Each row is a point. Two turns around zero, p and q, are shown by what they do to some points. Write where each new point lands after one turn and then the other. Backwards means that the second turn is done in reverse. Each puzzle has new turns, and all numbers are rounded.

Turn p:
[-.14,.28,-.03] => [-.05,.31,-.01]
[.05,-.27,-.21] => [.03,-.25,-.24]
[-.29,.21,.18] => [-.26,.27,.15]
[.38,-.22,.05] => [.28,-.33,.09]
Turn q:
[.13,.06,.05] => [.15,.03,.01]
[.09,-.10,.21] => [.11,-.11,.20]
[.02,.20,.10] => [.08,.19,.07]
[-.01,-.10,.15] => [.00,-.09,.16]
[-.01,.07,-.75] => [-.17,.03,-.73]
[-.23,-.12,.24] => [-.19,-.05,.29]
Where do these land?
p, then q: [.29,.28,-.15] => [.40,.10,-.13]
q, then p backwards: [-.32,.05,-.14] => [-.35,.01,.00]
q, then p: [.28,-.06,-.20] => [.22,-.16,-.22]
p, then q: [-.08,-.30,.38] => [-.24,-.22,.37]
p, then q: [-.17,.03,.12] => [-.14,.11,.11]

Turn p:
[-.20,-.03,.14,.42] => [-.22,-.10,-.13,.40]
[.27,.16,-.38,-.38] => [.22,.29,-.05,-.50]
[-.40,-.03,.02,-.21] => [-.31,-.24,.10,-.20]
[-.42,.20,.11,.19] => [-.49,-.02,.01,.16]
[.34,-.36,-.23,-.08] => [.48,-.11,-.20,-.14]
[.27,.03,.15,-.39] => [.27,.08,.35,-.21]
[.13,.02,.19,.46] => [.04,.10,-.08,.50]
Turn q:
[.05,.10,-.29,-.06] => [-.05,.00,-.30,-.10]
[.06,.21,.24,-.23] => [.10,.33,.14,-.14]
[.21,-.66,-.43,.11] => [.28,-.72,-.28,.07]
[-.42,.07,.35,.05] => [-.31,.09,.45,-.01]
[.10,.28,.13,.13] => [-.03,.30,-.01,.18]
Where do these land?
q, then p: [-.22,.20,.25,-.26] => [-.20,.09,.40,-.09]
p, then q: [-.15,.35,-.35,-.35] => [-.14,.25,.04,-.56]
p, then q: [.17,.09,-.01,.13] => [-.04,.14,-.13,.13]
p, then q: [.00,-.33,-.44,.25] => [.04,-.33,-.49,-.10]
q, then p: [-.26,.25,.20,.20] => [-.40,.01,.10,.19]
p, then q: [.23,-.54,.43,.23] => [.37,-.31,.02,.59]
p, then q: [.24,-.03,-.07,-.20] => [.25,.17,-.06,-.08]

Turn p:
[-.45,.14,.01,.38,.25,-.54] => [-.48,.40,.19,.38,-.06,-.39]
[-.13,-.69,-.47,.15,.18,-.07] => [.21,-.03,-.57,.26,.06,-.58]
[.18,-.54,.11,-.05,-.38,.37] => [.29,-.66,-.23,-.15,-.17,-.05]
[-.11,.23,.20,-.11,.14,.13] => [-.23,-.01,.12,-.09,.20,.19]
[.33,.31,.19,-.15,.05,-.05] => [.11,.15,.33,-.30,.05,.20]
[.05,.26,-.01,-.27,-.16,-.05] => [-.03,.15,.01,-.18,-.14,.31]
[.13,.29,-.02,.06,-.08,.20] => [.12,-.01,.17,.08,.06,.31]
Turn q:
[-.05,.07,-.30,-.60,-.05,.04] => [-.08,.18,-.15,-.55,.16,-.28]
[.15,-.17,-.19,.56,.10,-.12] => [.17,.19,-.20,.47,-.19,.25]
[-.18,-.37,.08,.42,.13,.01] => [-.14,-.13,-.21,.46,.06,.27]
[.17,-.47,.05,-.63,.00,-.07] => [.18,-.33,-.43,-.35,.33,-.31]
[-.13,.61,.11,-.04,-.10,-.17] => [-.09,.20,.56,-.05,-.11,-.25]
[-.05,.42,.13,.03,-.33,.14] => [-.16,-.03,.39,-.16,-.34,-.05]
[.09,-.09,.12,.27,.26,.17] => [.11,-.07,.03,.18,.09,.38]
Where do these land?
q, then p: [.41,-.06,-.14,-.21,.23,.42] => [.34,-.03,-.22,-.35,.28,.31]
q, then p backwards: [.40,-.33,.10,-.39,-.29,-.23] => [.25,-.70,-.05,-.05,-.06,.06]
p, then q: [-.48,.43,-.17,-.05,.13,-.31] => [-.48,.30,.46,.05,-.11,.13]
q, then p: [.12,.12,.27,.27,.06,.44] => [.04,-.57,-.03,-.09,.13,.12]
q, then p: [-.31,.10,-.35,-.27,-.12,-.03] => [-.35,.37,-.13,-.01,-.08,.18]
p, then q: [-.08,.12,-.10,.39,-.02,-.10] => [.00,-.05,.19,.33,-.19,.09]
q, then p: [-.06,-.38,.39,.26,.01,-.19] => [.17,-.20,-.01,.34,.03,-.47]

Turn p:
[-.09,-.10,-.16,-.35,-.07,.14,-.13,.10] => [-.09,.00,.02,-.28,-.32,.14,-.06,-.09]
[.10,.04,-.13,.05,-.19,.06,.05,.02] => [.00,.03,-.13,.16,-.16,.03,.06,-.03]
[.08,.12,.21,-.05,-.18,-.40,.45,-.10] => [-.06,.31,.16,.18,.15,-.28,.46,-.09]
[.33,-.02,.38,.14,.13,.03,-.22,.01] => [.48,.00,.19,.09,.14,.02,-.13,.17]
[-.30,.20,-.28,-.14,.09,.26,.02,.13] => [-.38,.08,-.19,-.16,-.06,.28,-.16,.01]
[.03,-.11,-.18,.03,.21,.14,.03,-.03] => [.01,-.18,-.19,-.13,.06,.13,.03,.07]
[.13,-.19,.09,-.08,.10,.00,-.26,.15] => [.27,-.06,.06,-.20,-.11,-.06,-.16,.09]
[-.05,-.12,-.11,.06,.07,.00,-.19,.26] => [.02,-.05,-.14,-.14,-.12,-.12,-.24,.13]
[-.17,.34,-.07,.14,-.15,-.35,.30,-.46] => [-.30,.10,.00,.35,.36,-.13,.25,-.43]
[-.05,-.15,.24,.20,-.01,.11,-.05,-.08] => [.05,-.22,.20,.15,.06,-.02,-.06,.16]
Turn q:
[-.01,.00,-.24,.23,-.16,.17,.49,.17] => [.08,.03,-.49,.13,.08,-.13,.38,-.04]
[.14,-.23,-.20,-.11,-.05,-.06,-.10,-.28] => [.01,-.19,-.14,-.16,.14,.06,-.32,-.10]
[-.25,.08,-.22,-.22,.11,.10,.27,.16] => [-.22,.29,-.11,-.05,.26,-.14,.22,-.08]
[.04,.02,.10,.00,.24,-.08,.02,.35] => [-.10,.10,.12,.13,.03,-.10,.10,.36]
[.19,.13,.14,-.11,-.16,.05,-.22,.01] => [.22,.13,.11,-.10,-.15,.16,-.14,.07]
[-.20,.01,.03,.32,-.03,-.04,-.15,.10] => [-.19,-.09,.00,.16,-.31,.06,.10,-.01]
[.23,-.12,.08,.19,.21,.29,-.04,.00] => [.11,-.19,.02,.17,.15,.32,.10,.18]
[.14,.20,.06,-.11,.03,-.17,-.22,-.42] => [.17,-.02,.24,.05,.00,.02,-.42,-.25]
[-.27,-.10,.25,-.20,-.18,-.26,-.05,-.10] => [-.07,-.08,.24,-.33,-.19,-.25,-.03,-.14]
Where do these land?
p, then q: [-.03,.75,.01,-.14,-.12,.02,.04,.02] => [.04,.28,.18,.44,-.09,.30,.08,-.44]
q, then p: [-.04,-.14,-.11,.01,.09,-.02,.11,-.28] => [.04,-.28,.00,-.16,.14,-.03,.03,-.07]
p, then q backwards: [-.11,-.04,.40,.03,.47,-.33,-.12,-.08] => [.16,-.13,.16,-.54,.27,-.09,.22,-.18]
q, then p backwards: [.04,-.13,.22,-.31,-.14,.06,.18,.14] => [.12,-.19,.13,-.21,.27,-.16,.10,.12]
q, then p: [.31,-.01,.12,-.05,-.06,.10,-.12,-.04] => [.28,.05,-.03,-.02,-.15,.15,-.05,.12]
p, then q: [.23,-.10,-.01,.09,-.14,-.09,-.01,.15] => [.14,.02,-.20,.07,-.13,-.13,-.12,.10]
q, then p: [-.12,-.07,-.14,.05,-.12,.01,-.15,-.05] => [-.14,-.12,.03,.00,-.13,.08,-.04,-.14]
q, then p backwards: [.12,.07,-.15,-.03,.23,.02,-.24,-.02] => [-.14,.25,.11,.12,.03,.19,-.09,.03]
q, then p: [.23,-.12,-.19,.13,-.07,.04,.11,.12] => [.01,-.03,-.36,-.08,-.12,-.03,-.02,.04]
q, then p backwards: [.10,-.14,.03,.19,-.04,.16,.11,.10] => [.17,-.13,-.09,.09,.06,.14,.16,-.05]
p, then q: [-.73,-.06,-.18,.05,-.09,.04,.08,-.06] => [-.57,-.14,.19,-.26,-.17,-.08,.18,-.28]
